Every row gives one point. Each copy is the shape, with its points in the same order, stretched, turned, moved and blurred by noise. Some copies are also mirrored. Which?

Shape (9 x 3):
[[ 14 -38  38]
 [-34 -27  16]
 [ 16  15 -28]
 [ 10   6  39]
 [-68  31 -46]
 [ 21   9  40]
 [ 26  17   7]
 [-53  17  29]
 [-52  36 -54]]
Copy 1:
[[ 19  44  28]
 [-27  39  -7]
 [ 12 -42  -7]
 [ -1   5  45]
 [-80 -37 -43]
 [ 13   3  53]
 [ 12 -31  25]
 [-61   6  25]
 [-62 -52 -40]]
Copy 1 is: mirrored
Copy 2, 9 rows:
[[-42 -15  47]
 [-31 -44   1]
 [-11  34 -20]
 [  2  -5  36]
 [ 11 -28 -83]
 [  4   5  43]
 [ -1  27  15]
 [ 20 -53  -7]
 [ 10 -10 -84]]
Copy 2 is: mirrored
Copy 3:
[[ 11 -44  -9]
 [-36 -32  -1]
 [  2  38  16]
 [  6 -13 -34]
 [-79  46  20]
 [ 15  -6 -33]
 [ 15  22 -11]
 [-58  -6 -36]
 [-65  56  24]]
Copy 3 is: mirrored
Copy 4:
[[ -2 -38  37]
 [-41  -6   9]
 [ 17  21 -27]
 [ 11  14  35]
 [-51  68 -42]
 [ 24  12  43]
 [ 24  17   7]
 [-45  41  35]
 [-37  68 -46]]
Copy 4 is: only turned

Shape, 10 rows:
[[-55  -6  58  -8]
 [  8 -25  26  32]
 [-62   2  12 -16]
 [-45  31  15  14]
 [-32  43 -40 -17]
 [ 78  32  41 -24]
 [  1 -40 -14  44]
 [ 81  13 -24 -15]
 [-28 -35  32  13]
 [-25 -17  21  -4]]
Copy 1:
[[ 24  51  52 -16]
 [ 44  -3  20  26]
 [ 15  59   5 -32]
 [ -6  66  14   1]
 [-39  50 -37 -26]
 [-50 -60  47  20]
 [ 57  -3 -14  31]
 [-40 -61 -20  19]
 [ 55  20  26  -3]
 [ 26  18  19 -13]]
Copy 1 is: mirrored
Copy 2 (10 x 4):
[[-45  37  33 -49]
 [ 24   3  16  -5]
 [-42  37 -13 -49]
 [-28  63 -12 -16]
 [-45  50 -61  -3]
 [-40 -25  29  77]
 [ 50   2 -20 -15]
 [-12 -31 -32  69]
 [  1   5  25 -41]
 [-16  13   3 -28]]
Copy 2 is: mirrored
Copy 3:
[[-54   6  47 -22]
 [ 11 -14  21  20]
 [-58  11   3 -30]
 [-43  40   5   0]
 [-26  52 -48 -30]
 [ 83  46  31 -40]
 [  3 -34 -16  32]
 [ 87  22 -28 -30]
 [-27 -27  26  -2]
 [-22  -9  13 -17]]
Copy 3 is: only turned
Copy 4:
[[-30  15  58 -39]
 [ 35   7  20  -3]
 [-47  15  15 -35]
 [-31  50  18 -10]
 [-61  30 -33  16]
 [  3 -20  46  88]
 [ 42   9 -23 -19]
 [ 11 -27 -23  84]
 [  8  -2  26 -35]
 [-12  -3  21 -21]]
Copy 4 is: mirrored

Shape:
[[ 36   6 -27 -33]
 [-27 -36 -21  40]
 [  6  54   4  51]
 [ 45 -60 -23 -11]
 [  5  35 -40  24]
 [ 47  50  10  21]
 [-37  19  12 -57]]
Copy 1, 7 rows:
[[ 53  -4 -20 -22]
 [-46 -23 -22  42]
 [  3  48  12  50]
 [ 33 -66 -28  12]
 [ 11  29 -18  24]
 [ 48  30  18  28]
 [-24   3  35 -53]]
Copy 1 is: only turned
Copy 2 (7 x 4):
[[ 53 -25  -3  -4]
 [-28 -36 -27  40]
 [ 25  28  19  72]
 [ 19 -32 -57 -27]
 [ 41 -12   9  60]
 [ 46  45   7  34]
 [  0 -41  65 -14]]
Copy 2 is: mirrored

Shape (10 x 6):
[[-24   2  18  69 -48 -50]
 [ -1  31 -14 -19   3  -5]
 [ 46 -12  41  -1 -64 -35]
 [-22   0 -23  67  67 -15]
 [-15 -40 -15   6 -19  19]
 [-16  28  13 -16  17  13]
 [ 18  36  -7  -7 -47  32]
 [-38  -1 -27 -42  18  10]
 [  5 -14  17  15  20  22]
 [  5 -40  44 -51 -25  -1]]
Copy 1, 10 rows:
[[ 95  26  27 -56 -27 -32]
 [-12  19 -12   7  -1 -22]
 [ 64   0  50  43 -50 -33]
 [ 34  11  -7 -58  83   8]
 [ 16 -33   0 -19 -24  27]
 [-29  23  22  -8   9  -8]
 [  4  46 -11  23 -51  10]
 [-52 -21 -13 -19   1 -11]
 [ 11   0  33  -6  18  27]
 [-11 -40  65  26 -39 -11]]
Copy 1 is: mirrored
Copy 2 (10 x 6):
[[ 12 -18  32  78 -27 -47]
 [  7  17 -35  -1  17  -9]
 [ 37 -61  -7  59  -6  33]
 [ 31  34  43  -6  60 -93]
 [  0 -29  31 -23 -20 -13]
 [-23  22 -10  -1  34   2]
 [ 10  14 -13  18 -28  41]
 [-32  -4 -23 -34  20 -24]
 [  5   2  31 -15  43   9]
 [-31 -72  -1  -6  21  43]]
Copy 2 is: mirrored

Shape:
[[ 14 -11 -16  36  12  27  32  41]
 [-13 -25  12 -50 -13  24  33  32]
 [ 18  31  25  24   2  35  37  34]
 [ 13 -10  16   6  -2  -6  36  40]
 [  6 -23 -11  29  24  15  28  21]
 [-45 -31  -4  36   3 -95  29  40]
 [-24 -20   3  18  10  23  19 -28]
 [ 19 -28  62  16 -15  38  15 -12]
 [-27 -21   7  38 -12 -12 -20 -23]
 [ 25   0  -7  -4 -26   6  19  21]
 [-61  27 -15  36 -13 -24  28  11]
 [ 20  18  16   0  13  38 -68  52]
 [ 19   9 -15 -41  21 -40 -24 -33]]
Copy 1 (13 x 8):
[[ 18   9 -11  28   2  11  55  44]
 [-16 -14  22 -47 -21   5  48  42]
 [ 25  45  31  17  -9  14  50  46]
 [ 18  -3  23   9 -14 -16  48  51]
 [  6  -9   0  28  17   6  43  30]
 [-27 -41  16  54   2 -92  21  55]
 [-23   1  17  13   6  17  27 -11]
 [ 27  -6  55  12 -31  38  15   9]
 [-13  -5  11  34  -7 -15 -19  -8]
 [ 24   8   0  -9 -27 -17  41  22]
 [-51  31   6  38 -10 -43  24  24]
 [ 48  40  -8 -18  19  19 -33  56]
 [ 26   1  17 -34  36 -57  -2 -27]]
Copy 1 is: only turned
Copy 2:
[[ 17   6   8  -2 -24  54   7  61]
 [-58  -8  -5  -1 -22  22  58  34]
 [  7  42  23  29 -10  47  28  36]
 [  1   3  19  12 -22  10  34  55]
 [ 11  -8  18 -18 -12  40   4  49]
 [  0  -8  63 -36 -67 -57 -14  89]
 [-21  -8  42 -28 -18  37   2  -2]
 [-15 -26  47  43   1  38  28  -6]
 [-18 -12  45  -6 -39   1 -34  -2]
 [  1   4  -9  13 -39  16  31  23]
 [-21  47  56 -32 -70   5 -15  36]
 [-35  27 -41  57  20  20 -41  29]
 [-10   0 -23 -32   4 -50   5 -24]]
Copy 2 is: mirrored

Shape, 14 rows:
[[ -9 -10  23  11 -18 -56  -6 -30]
 [-13   5 -13 -12   2  -7   5  50]
 [ -1  49  21 -10   1  -1   6 -60]
 [ -5  29  14  69 -16 -18  34 -22]
 [ 10 -11 -28   5   8 -43  -4  28]
 [ 60 -14  36  49  -7   0  14  -2]
 [-31 -31  23   2 -15 -30 -11 -33]
 [ -4  -4  26 -75 -34 -69  -4   1]
 [ 59 -35   3  -1  49 -51 -11 -62]
 [ 36 -16 -64 -22  22 -19  28 -95]
 [ -5  -3  55  41  48  -7  33 -43]
 [-49 -24  35  13  24  40  13  23]
 [-12  36 -30  24  -3 -22  -9  -4]
 [  5 -45 -71  -4  11  36  11 -23]]
Copy 1, 14 rows:
[[-15 -20  15  41 -39 -38  25 -19]
 [-25  -8 -26 -23  11  -8  -6  24]
 [ -4  50  31   6  -1 -17  28 -47]
 [ -1  35  -4  64 -11  18  44  16]
 [ -2 -14 -29  12  -4 -33   4  15]
 [ 55 -11  19  34  -7   7  24  31]
 [-29 -35  14  33 -11 -11  11 -36]
 [-32 -30   7 -38 -17 -77  39 -17]
 [ 42 -29  11  51   9 -67   8 -51]
 [ 19  15 -39  41  52 -26  42 -93]
 [-12  21  59  69  32 -21   7  -7]
 [-42 -25  25   0  31  40 -37  18]
 [-23  36 -38  19 -13  -1   6 -10]
 [  9 -37 -49  13  46  47  -3 -47]]
Copy 1 is: only turned
Copy 2:
[[-19 -16  26   8  -5 -71   6  10]
 [-31  24 -17  -8  24  14  -6  38]
 [ 23  48  17   5 -27 -45  14 -35]
 [ -4  18  -6  74  -7 -31   3   0]
 [-12 -14 -18  -2  42 -19 -13  33]
 [ 36 -21  43  54  12  -2 -21  29]
 [-41 -14  40   0   0 -55  18  -7]
 [-10  -4  18 -61 -17 -60  29  44]
 [ 55 -27  47  -9  57 -70  -2 -14]
 [ 51 -20  -8 -11  40 -47  55 -68]
 [  5  51  63  53  31 -41  17  -5]
 [-64  42  49  18  24  23  10  14]
 [-17  17 -37  14   5 -23 -15 -10]
 [-11 -26 -11  -2  49  24  31 -46]]
Copy 2 is: only turned

Shape, 13 rows:
[[-57 -15 -28  -5  23   2 -17 -50 -36]
 [ -2  50 -19  39 -13   1  -4 -23 -30]
 [-54  35  31  14 -37 -35 -26 -24 -51]
 [-12  -1 -62  12  -8   6 -15  25  19]
 [-19  46 -26  -3  55  37  39   0 -11]
 [-45  12  -3  -2   9   0   1   9  44]
 [ 36 -55 -35  26 -14  12  71  -2 -51]
 [ 36 -36 -36 -34  30  24  45  67  58]
 [ 43  -4   9  -7  13 -11  -8 -11 -58]
 [-11  25 -15  43  28 -50 -16  13  35]
 [ 38 -11  26  12  27   3  13  13 -55]
 [-40 -16  37  17  19  58 -38  28 -67]
 [ -1 -75  64   1 -43  23 -18 -24  16]]
Copy 1:
[[-30 -13   2 -34  40  34 -68 -35 -29]
 [-20  22 -18  46 -10  30 -38 -35 -36]
 [-58 -14  14  25 -32  -3 -54 -53 -57]
 [  2  14 -58 -26   0  21 -21  13   3]
 [-21  83  10  -4  50  27 -24  11 -35]
 [-54  29  -4 -30  -1   6   2  -4   7]
 [ 41 -10  -2  22  39  77  43 -26 -50]
 [ 46  55  -5 -62  26  14  76  45  37]
 [ 47  -1  36  20   9   4 -25 -50 -16]
 [-45  10 -38  41   8 -28  -5 -17  32]
 [ 45   2  56  34  22  -3  -4 -16 -22]
 [  2 -27  73  16  -3  31 -67  49 -50]
 [-24 -51  70 -28 -45  68  13 -25  21]]
Copy 1 is: only turned
Copy 2, 13 rows:
[[  9 -51 -15 -19 -17 -48 -43 -66 -45]
 [-16  58   0  -7  -2 -35 -29 -40 -28]
 [-19  13  54 -17 -43 -86  -8 -50 -36]
 [-15  -4 -56   4 -21 -21 -53 -14  33]
 [-41  -7 -18  -8  47   9 -10 -11 -29]
 [-25 -31   1   5 -12 -21   7 -34  35]
 [ 35   8 -91  23 -26 -13  12  33 -51]
 [ 12 -43 -80  20  20  19  13  64  67]
 [ 55  17  -5  -8  20 -59 -23   9 -37]
 [-15  14 -19  34  22 -71  -3 -56  31]
 [ 42  10  -1  24  24 -46  -9  24 -39]
 [  8 -33  53  29 -24 -20 -72   3 -45]
 [ 90 -30  31  22 -81 -13  16 -16  19]]
Copy 2 is: only turned

Shape, 15 rows:
[[-25 -12   5  13 -27  11  -9 -20  15   9  -1]
 [ -9   7  -9 -26  29  -6  -1   5  12  14 -11]
 [  8  -1  -1  10 -21 -14  12  -5   8  19   6]
 [ 39   3   2 -12  -5 -17 -11  -3   6  -7  33]
 [-32 -15  -8 -46   3  -2  12  -1 -42  17  25]
 [-23  17  17  15  -2   5   0  12   5   7  -2]
 [-26 -15 -15  -8 -21 -62  32 -16 -27 -95  -2]
 [-20   5 -43   4 -21  19  -1   1 -13 -30  -1]
 [ 38  -8   5 -16 -27  -1 -10   2   2  16  -8]
 [  7  40   7  10 -30  -1  -4 -29  13   1   7]
 [ -3  -9  14 -21 -25 -21  -7  -2  13 -30   6]
 [ -9   0  15  16   6   8  -2 -24   1  -2   0]
 [ 41   0  15 -23 -23   3   9 -19  19   7  12]
 [-26   5 -24   1  12  -6   0   5  19  12   5]
 [  0  -7  11   0 -24  12  27   0  14   2  14]]
Copy 1:
[[  4  24  -1  -6 -17  -3   2 -16  -5  45 -10]
 [ -2 -20 -11  12  20 -29 -21 -15 -10  -9   9]
 [ 19  21   3 -22  -7  -7   3   0   2  -2  -6]
 [ 13   9 -27  -8 -43 -15  -8  12  13 -17  22]
 [  3 -55  -6  10 -35  -2  20 -29 -49  18 -21]
 [-17  30   4   2   1  -5 -13 -31 -25  -4  -7]
 [ 16 -32  34 -26 -72  66  -1 -52  61  10 -53]
 [  1  -3 -48 -15 -19  23  -2 -40 -14  12 -40]
 [ 11   4 -23  -3 -13  -4 -11  40  16 -14  -8]
 [ 25  35  -4 -25 -18   5 -38  -5 -11   9   9]
 [ 14   5  -3   9 -48  -2 -22 -12  26  12 -22]
 [-18  10  10 -13 -13  11  -7 -13  -7  19  19]
 [ 11   6  -8 -26 -29 -17 -24  37   8  -5   8]
 [  8   4 -11  -6   9 -27  -6 -43 -16   9   1]
 [ -5  22   8 -27 -24 -13  -1  -3 -10   7 -26]]
Copy 1 is: only turned
Copy 2 (15 x 11):
[[-22  -3   2  -9  -3 -11 -15  17 -25 -19 -10]
 [ 40   8 -18 -11  18 -19  15  -4 -13  -8 -13]
 [-12   3 -17 -22  -9 -13  14  28   3   7  -4]
 [-11  -5  15 -34  12  -7  38  -7  16  26  11]
 [  7  12 -21 -10  15 -28  36  -6 -74  12  18]
 [  2   9 -11  -4 -21 -19 -19 -15  -8  -8  -5]
 [-36  35  -7 -11   4  75  57 -48 -21 -46  15]
 [-21  28  -5 -11  15  44 -19  -5 -32  -1  12]
 [ -3   4  24 -26   0 -21  23  40   8   2  18]
 [-13 -15  -2 -53 -27   7 -10   6   0   4  -3]
 [-20  16  29 -27   4   0  26 -16 -11 -26   2]
 [  2 -21  -7   6 -12  -3   1  -4 -10  -6  -5]
 [ -1  -9  28 -31 -12 -12  38  32   1  18  -7]
 [  9  16 -33 -13  20  -5  -5  -5 -13  -2 -18]
 [-14  13   7  -3 -21  -7  11  18 -17  13 -17]]
Copy 2 is: only turned
